Each row of a before or after table is a point. One or more steps were done to the points. Then noise was added and the rows were shuffled. The steps act on columns, c1 being the first. Write out the steps. A step turns or swaps two columns, mirrors them in a line or flattens them onto one, adds a multiple of one to another, or multiplies or shifts one. Angles are multiples of 10 degrees, from the lower column toward the higher: turns from -170 to 170, lines from 10 to 170 but not 90. Use the fewest steps. Two steps may share a column if one is a turn and the other turns, adds or multiplies; they go together, in the order done. Otherwise the lowest column goes first.

Before:
+0.08 -0.37 -0.27
+0.02 +0.16 -0.28
-0.24 -0.08 +0.03
-0.13 +0.08 +0.10
+0.20 +0.46 +0.44
-0.15 -0.30 -0.49
-0.10 -0.33 -0.28
+0.01 -0.31 -0.16
-0.29 +0.28 -0.47
+0.07 -0.19 -0.30
After:
+0.24 +0.29 -0.29
+0.54 +0.08 -0.78
-0.34 +0.20 -0.55
-0.21 +0.21 -0.44
-0.10 +0.36 -0.59
-0.01 +0.38 -0.78
-0.21 +0.08 -0.59
+0.05 -0.57 +0.14
+0.20 +0.08 -0.19
+0.09 -0.14 -0.58
Steps: multiply c1 by 1.6; turn c1 and c2 by -140 degrees; shift c3 by -0.30

Before:
-0.13 -0.16 -0.23 +0.23 +0.18 +0.06 -0.08 -0.15
-0.17 -0.10 -0.22 +0.20 +0.32 -0.30 +0.11 +0.01
-0.21 -0.12 +0.09 +0.16 -0.30 +0.24 +0.51 +0.21
-0.11 +0.47 +0.26 -0.41 -0.18 -0.04 +0.07 -0.29
-0.30 -0.11 +0.16 +0.12 +0.19 +0.00 +0.07 +0.24
+0.00 -0.37 -0.08 +0.10 -0.07 -0.19 +0.28 +0.14
+0.02 +0.47 +0.56 -0.23 +0.11 +0.08 +0.22 -0.44
-0.08 -0.02 -0.26 +0.23 +0.24 -0.07 +0.27 +0.26
+0.02 -0.29 -0.15 -0.19 +0.01 +0.13 +0.34 +0.24
+0.18 +0.18 +0.08 +0.31 +0.05 +0.01 -0.26 -0.05
After, 10 rows:
+0.02 -0.25 -0.48 -0.43 -0.33 +0.24 -0.28 -0.28
+0.23 -0.33 +0.43 -0.39 +0.19 +0.05 -0.24 +0.02
+0.28 +0.94 -0.45 -1.01 -0.21 -0.04 +0.29 +0.13
-0.12 +0.36 +0.01 -0.31 +0.04 +0.02 +0.32 +0.14
-0.11 -0.04 +0.23 -0.37 +0.24 -0.07 -0.54 -0.26
-0.17 -0.62 +0.01 -0.79 -0.01 +0.12 -0.45 -0.17
+0.12 -0.19 +0.27 -0.39 +0.34 -0.31 -0.35 -0.12
+0.09 -0.22 -0.32 -0.50 +0.19 -0.01 +0.16 -0.39
+0.24 +0.94 -1.01 -0.82 +0.12 +0.07 +0.53 +0.36
-0.09 -0.73 -0.06 -0.51 -0.05 -0.18 -0.31 -0.10
Steps: turn c1 and c8 by 140 degrees; multiply c2 by 2; multiply c3 by 2; turn c3 and c7 by 140 degrees; shift c4 by -0.60

Before:
+0.22 -0.43 +0.04 +0.21 +0.27 -0.38 +0.34 -0.21 +0.30 -0.04 -0.28 +0.43
+0.57 +0.24 -0.13 +0.32 -0.04 +0.04 +0.32 +0.14 -0.01 -0.03 +0.39 +0.12
+0.45 -0.33 -0.10 +0.26 -0.02 +0.10 -0.24 -0.10 +0.35 -0.28 +0.21 -0.03
+0.14 -0.13 +0.36 -0.18 +0.34 -0.13 +0.26 -0.14 -0.02 -0.21 -0.36 +0.16
+0.38 -0.19 -0.12 -0.23 -0.49 +0.10 -0.27 -0.20 +0.20 +0.21 +0.25 -0.13
+0.33 -0.46 -0.12 -0.16 +0.29 -0.31 -0.09 +0.12 -0.11 +0.05 +0.05 +0.56
+0.38 -0.24 -0.32 +0.03 -0.32 +0.31 -0.13 +0.09 +0.45 +0.10 +0.01 -0.01
+0.56 -0.07 +0.02 -0.22 +0.11 -0.09 -0.22 +0.02 +0.31 +0.41 +0.07 -0.06
+0.23 +0.21 -0.12 +0.35 +0.02 +0.19 +0.05 -0.41 -0.15 +0.17 +0.04 +0.34
+0.04 -0.04 +0.41 -0.13 +0.23 -0.13 +0.05 +0.13 +0.22 -0.10 +0.15 +0.21
+0.06 +0.20 +0.39 +0.04 -0.36 -0.12 -0.19 +0.22 +0.16 -0.10 -0.33 -0.16
+0.16 -0.49 +0.36 +0.20 -0.02 +0.12 -0.08 +0.23 +0.01 -0.12 +0.20 -0.07
After (12 x 12):
-0.42 +0.28 +0.21 +0.59 -0.01 -0.14 +0.39 -0.06 -0.38 -0.69 +0.20 -0.29
+0.11 -0.24 +0.04 +0.16 +0.01 -0.45 -0.30 -0.04 -0.25 +0.42 +0.04 -0.21
-0.03 +0.59 -0.17 +0.69 -0.02 +0.17 +0.15 -0.19 -0.15 -0.30 +0.19 -0.05
-0.34 +0.42 +0.12 +0.65 +0.27 -0.07 -0.79 +0.42 -0.17 -0.10 -0.28 +0.10
-0.09 -0.27 +0.03 +0.08 -0.03 +0.12 -0.59 -0.08 -0.57 -0.07 +0.39 +0.32
+0.00 +0.24 -0.29 -0.06 +0.34 -0.09 -0.50 +0.18 -0.15 -0.53 -0.36 +0.21
-0.17 -0.07 -0.43 -0.17 -0.35 +0.25 +0.39 +0.04 -0.03 -0.25 -0.33 -0.12
-0.52 +0.11 +0.39 +0.27 -0.31 -0.02 +0.20 -0.32 -0.30 +0.24 +0.01 -0.16
-0.40 +0.07 +0.02 -0.15 +0.12 +0.05 +0.37 +0.08 -0.51 +1.03 +0.08 -0.23
+0.05 +0.40 +0.26 +0.31 +0.29 +0.21 -0.23 +0.26 -0.35 +0.11 +0.06 -0.55
-0.26 +0.14 +0.18 -0.03 -0.49 -0.22 +0.50 -0.02 -0.34 +0.53 +0.26 -0.25
-0.23 +0.17 -0.39 -0.08 +0.23 +0.16 -0.21 +0.07 +0.00 -0.26 +0.15 -0.10
Steps: mirror c1 and c9 in the line at 130 degrees; add -1 times c2 to c4; turn c2 and c3 by -160 degrees; turn c6 and c8 by -110 degrees; multiply c7 by 2; turn c7 and c12 by 140 degrees; multiply c10 by 2.5
